Every row gives one point. Any point is a mix of the corners, with weights that add up to 1. It lies inside the corners' shape when no weight is negative. Say inside or outside, and name the corners with a negative weight.

Corners:
(1): [ 6.5  7.5 -5.9]
(2): [ 0.7 -5.8  3.3]
(3): [-3.0 -8.1 -1.1]
(4): [-5.1  0.3  1.1]
Points:
[-0.8 -5.6  0.6] -> inside
[-3.0 -7.0  2.0] -> outside (1)
[-4.4  0.1  0.8] -> inside
[ 0.9  2.0 -3.4] -> outside (2)
[ 1.6  0.3 -2.2] -> inside
[-2.1 -2.5  1.7] -> inside
[ 1.1 -0.3  1.2] -> outside (3)
[ 3.6  2.0 -2.4] -> inside

Corners:
(1): [ 0.3  4.0  5.6  3.8  9.7  0.8  6.4  3.5 -8.5]
(2): [ 0.6  2.8 -0.8 -4.4 -0.9  0.0 -7.3  1.1  3.1]
(3): [ 4.7  3.1 -1.1  4.8  4.2  1.0 -0.7 -6.3 -2.6]
(4): [-0.9 -4.7  1.7  0.5  4.9  7.0 -5.8  1.2  2.7]
(5): [ 1.0  1.5  4.0  4.4  1.9 -3.7 -5.0 -5.7 -3.0]
(6): [ 5.7 -0.6 -1.9  5.7  1.0  8.9  2.4  3.6  4.2]
(7): [ 2.0  2.3 -0.4  2.9  6.2 -0.3  1.5  3.0  3.7]
(8): [-4.6 -2.6  0.6 -3.7 -0.8  6.9 -4.4 -2.7  1.1]
(9): [-1.9 -6.5 -5.0 -5.6 -3.6 -2.7 -8.1 -4.8  0.5]
(10): [ 3.5  1.0  5.8 -2.2 11.5  2.2  5.6  1.9  1.3]
Points:
[ 1.3  0.0 -0.6  0.5  3.4  2.9 -0.6 -0.5  0.1] -> outside (5)
[ 1.7  0.2  2.2  7.5  5.0  5.9  0.1 -0.9 -1.1] -> outside (2, 9, 10)
[ 1.2  2.0  1.7  2.0  4.0 -1.5 -1.4 -3.4 -2.6] -> outside (4, 6)
[ 2.2  1.8  0.5  0.8  3.7  2.7 -1.9  0.4  4.0] -> outside (1, 9)
[ 0.3 -1.2  0.2 -0.6  1.8  3.1 -2.8 -1.7 -0.1] -> outside (7)
[ 1.7  1.0  0.3  2.0  3.7  1.9 -0.8 -2.5 -1.6] -> inside
[ 0.8 -2.6 -2.0 -3.0 -0.9  0.1 -4.9 -3.6  1.5] -> outside (1, 4, 7)

Corners:
(1): [ 2.1  2.9  0.0  1.6  1.7  0.1  1.9  1.8  4.3  9.2 -4.7  2.4 -0.6  1.4]
(2): [  2.2   3.5   2.4  -0.1  -2.9 -14.4   1.3 -11.4  -2.5   4.1  -5.8   3.4
   2.6  -1.5]
(3): [-4.1  2.3  5.4 -3.4 -5.8  2.3  3.7  0.1 -1.4  4.1  1.0  1.5  0.8  2.8]
(4): [  2.3 -15.6   0.0   4.5  -4.6   2.9  -3.2   4.7   3.3   4.4  -3.2   2.7
   5.9   0.2]
(5): [ 3.8 -0.3  2.4  5.4 -5.3  2.2  6.7 -1.0  1.6  8.6 -0.4  1.5 -1.4 -6.4]
(6): [-2.4 -2.1  1.9 -2.9 -1.3 -1.6 -4.1  2.9 -0.8 -0.9  1.8  0.1 -1.3  0.5]
(7): [ 4.2  5.2  4.3  5.7 -3.7  2.9 11.8  2.7  2.3  4.0  3.0 -3.8  0.8  3.0]
(8): [ 0.4 -3.4  2.2 -5.1  1.6  2.6 -4.2  3.5  0.5  2.0  0.0  6.4  6.0 -3.3]
(9): [  1.4   2.0   0.6  -4.7  -2.4  -6.5  -4.1  -1.4   1.8  -0.1 -12.6   4.9
   4.5  -9.1]
(10): [ 0.3 -1.4 -1.2  0.8 -0.2 -6.0  0.8  1.7 -6.9  2.2 -1.5  2.8  0.3 -0.4]
(11): [ 2.5 -6.1  0.2 -5.6 -2.7  5.6  0.6  5.7 -0.6 10.7  1.8 -2.2 -0.7 -4.0]
(12): [-4.5  2.7 -4.4 -0.8 -0.5  4.8  9.2  4.7  4.7  1.5 -1.0 -1.5  0.3  1.1]
(13): [ 1.8  2.3 -6.0  1.9 -2.8 -3.1 -4.5  2.3 -1.8  3.7  0.2  1.9  1.8 -1.6]
(14): [ 2.3 -0.5  2.5 -5.4 -1.8  2.9 -0.7 -1.9 -2.8  1.0 -0.9  1.2 -2.6  1.3]
(15): [-6.4 -4.0  1.1 -5.0  4.1  4.2 -3.7  1.5  0.9  0.4 -5.8  0.6  6.9 -1.6]
Points:
[-0.1 -2.2  1.3 -0.9 -1.0  1.1  0.1  0.7  0.6  3.7 -2.5  1.9  2.5 -1.8] -> inside
[ 2.4  1.8 -0.7 -1.7 -1.6 -6.3 -0.3 -3.1 -1.1  4.5 -3.7  3.0 -0.1 -4.4] -> outside (3, 4, 7, 15)
[ 1.4 -1.0  0.2 -0.8 -1.7 -0.1  1.1  0.1  1.8  4.7 -2.7  1.1  1.4 -1.8] -> outside (3, 10)
[ 0.3 -2.0  1.5 -1.8 -1.5  1.3  1.4  1.4  0.6  3.4 -2.0  1.0  1.5 -1.0] -> outside (13)
[ 1.0 -3.0  4.0 -2.6 -3.5 -1.9 -1.4 -1.9 -0.7  2.0 -2.4  1.8  2.3 -2.2] -> outside (1, 10, 12, 13)
[-3.3 -1.9 -0.7 -2.2  0.8 -1.7 -1.9  0.3 -0.6  0.4 -2.1  3.2  3.1  2.0] -> outside (5, 7, 9, 11)

Corners:
(1): [ 0.8  1.3  4.5  0.4  0.6  1.9  6.8 -3.1 -3.2 -1.3 -2.0 -0.2 -1.2 -2.9
 -5.0  1.8  3.1  1.9  1.5 -1.2]
(2): [ 0.3  2.7 -2.6 -1.4  3.9  3.5 -0.5  0.1 -2.5 -2.2  3.3  0.0  1.5  1.6
  3.0  0.1  4.8  1.9  0.8  2.7]
(3): [-0.5  0.0 -1.0  3.3  1.3  0.5 -3.4  3.5 -0.1  2.9 -4.0 -4.4 -0.6  4.6
  1.5 -3.3  3.7  4.4 -3.4  2.8]
(4): [-0.7 -0.7  3.8 -0.3  1.7 -3.3  3.7  2.4 -2.5 -2.3 -4.7 -0.1  0.1  1.8
 -2.5  1.3  2.0  4.3  1.0  0.7]
(5): [ 3.8 -1.4 -1.2 -0.4 -8.9  3.9  3.4 -4.2 -2.6  0.1  2.9 -0.5  0.1 -9.0
  1.7  4.0 -6.7  1.0  2.1  3.0]
(6): [ 4.9 -3.9  6.5  0.4  1.6 -0.8 -4.9 -0.4  1.0 -3.5 -2.5 -0.7 -3.9  0.3
  1.8 -3.5  1.1 -4.2  2.1 -9.5]
(7): [  3.4  -4.4   6.8  -7.2  -1.2  -0.5   3.5  -5.3  -6.7   0.3   5.3   3.6
  -1.6 -11.9  -3.2  13.8   3.1   4.8   3.4  -0.2]
(8): [ 3.4  2.8  3.9 -0.2 -8.0  0.5  0.1 -1.6 -2.7  1.0 -7.8  0.4 -4.7 -2.3
 -1.2 -1.2  1.8 -1.9  0.4 -6.0]
(9): [-0.9 -4.7 -1.5  0.8  1.6  1.9 -3.8  0.8 -3.1  0.8 -5.3  0.4 12.4  4.5
  2.5  1.8  8.7  7.5 -3.6  3.6]
(10): [  3.3  -3.3   5.4  -5.5   1.0   1.7   9.7  -1.6   7.5   1.0  -1.4   1.1
  -4.5   0.2   1.9   4.7 -10.1  -3.4  -1.5   2.4]
(11): [  1.2  -2.8  -5.5   3.4   3.5   4.2  -3.7   0.7   0.9   5.6   4.1   0.2
   1.5  -1.4   4.7  -2.4  -3.1 -11.3   2.0   3.5]
(12): [-3.6  3.7 -1.3  4.1  3.9 -2.6 -6.7  2.4 -2.9 -1.3  0.6  2.1  9.4  1.1
  1.5 -3.9  1.0  2.9  1.9 -4.1]
(13): [  0.9   1.0   0.1   0.2   3.5  -1.0  -6.6  13.0  -2.6   0.2  -3.2   1.5
   8.7   5.1   3.1  -0.9   1.9   0.1 -11.0   3.9]
(14): [ -0.6  -2.5   0.3   5.4   4.6   2.5  -2.7   0.9   5.1   4.3  -1.1  -2.1
  -1.4  -5.0   7.4  -5.3  -2.3 -12.7   5.2  -0.1]
(15): [ 1.2  0.7 -1.2  0.3 -0.8 -1.1  2.8  2.9 -0.1  1.8  0.1 -0.9 -1.6  2.2
 -2.3 -1.2  4.0  2.3  4.1 -6.8]
(16): [ -2.8   4.5 -19.0   4.1  -1.2   5.5  -5.7  -1.2   1.9   0.9   7.3  -2.9
   0.3   4.8   2.6  -5.6   5.0   5.6  -0.3   7.9]
(17): [-1.7  4.4  5.2 -2.6  2.6 -7.3  6.9  1.1  0.0 -2.6  2.4 -0.3  3.8  2.1
 -5.1 -0.4  0.8 -7.5  1.3 -0.5]
(18): [-2.8 -6.1 -0.9  2.4  0.2  3.1 -1.9 -2.6  1.6  4.3  6.6 -0.8 -1.9 -0.5
  3.8 -2.3  3.6  5.7  5.4  5.4]
(19): [13.5  0.7  5.0  1.6  1.1 -0.9 -3.3  3.1 -3.2 -1.1 -4.2  1.4 -5.2 -2.9
 -0.4 -3.0  2.9  3.0  0.9 -2.4]
(20): [ 3.7  1.3  2.1  0.6 -7.6  1.6  2.0 -0.5  1.2 -1.5 -2.3  3.2 -3.3  3.1
  1.4 13.7 -4.9 -0.9 -7.1  6.2]
(21): [  6.0  -0.8   2.4   1.2   0.6  -0.5  -3.9   1.8   9.0   0.7   0.5  -2.9
  -2.3   4.4  -5.8   0.2  -7.4 -17.4   6.0  -3.1]
Points:
[ 4.3 -3.3  4.0 -1.0 -1.0  1.6  1.1 -0.3  0.6  0.6 -1.3  0.6 -1.3 -2.2
  0.3  3.6 -2.1 -3.2  1.3 -0.2] -> outside (3, 12, 16, 17)
[ 1.5 -0.1 -0.4  1.2  0.0  1.2  1.3 -1.2  1.2  0.5  2.0 -0.7 -2.1 -1.2
  0.2  0.9 -1.4 -2.3  2.8  0.7] -> outside (8, 9, 13)
[ 0.8 -0.5 -2.5  2.6 -1.2  2.2 -2.0 -0.8  0.2  1.1  1.0 -1.2  0.8  0.4
  1.5 -1.9  1.4 -0.2  2.1  0.9] -> outside (4, 7, 10, 13)
[ 1.2  2.9 -0.9  0.9 -0.5 -1.0  0.8  3.5  0.2  0.1 -4.4  0.0  2.1  5.1
 -2.2  0.1  0.8 -0.6 -3.3  0.8] -> outside (2, 5, 6, 7, 14, 18)
[ 0.9 -1.1 -0.9  1.9  1.1  1.0 -1.3  0.4  1.8  1.5 -0.5 -1.5  0.1  0.8
  1.8 -2.9  0.0 -2.3  2.4  0.0] -> outside (1, 7, 13, 20)
[ 1.4 -0.2  1.5  1.0  1.0 -0.6 -1.3  1.9 -0.3  0.3 -1.6 -0.6  1.0  0.1
  0.1 -1.7  1.4  0.2  0.3 -1.0] -> outside (2, 11, 20)
[ 1.4 -0.1  0.6  0.6  1.3  0.1 -1.0  1.2 -0.4  0.4 -0.2  0.3  0.4  0.6
  0.2  0.3  1.5 -0.3  0.5 -0.3] -> outside (5)
[ 3.5 -1.1  2.5  1.2 -0.4  0.5 -1.4  2.5  2.3  0.8 -1.9  1.0  1.5  1.5
  2.2  1.9 -4.1 -6.3 -0.8  2.7] -> outside (1, 3, 6, 7, 15, 16)
[ 0.5  0.4  0.8  0.9  1.0  0.2  0.5  3.5 -1.0  0.8 -2.0  0.3  2.3  1.6
  1.7 -0.6  0.6  0.4 -2.1  2.2] -> outside (6, 7, 16, 21)
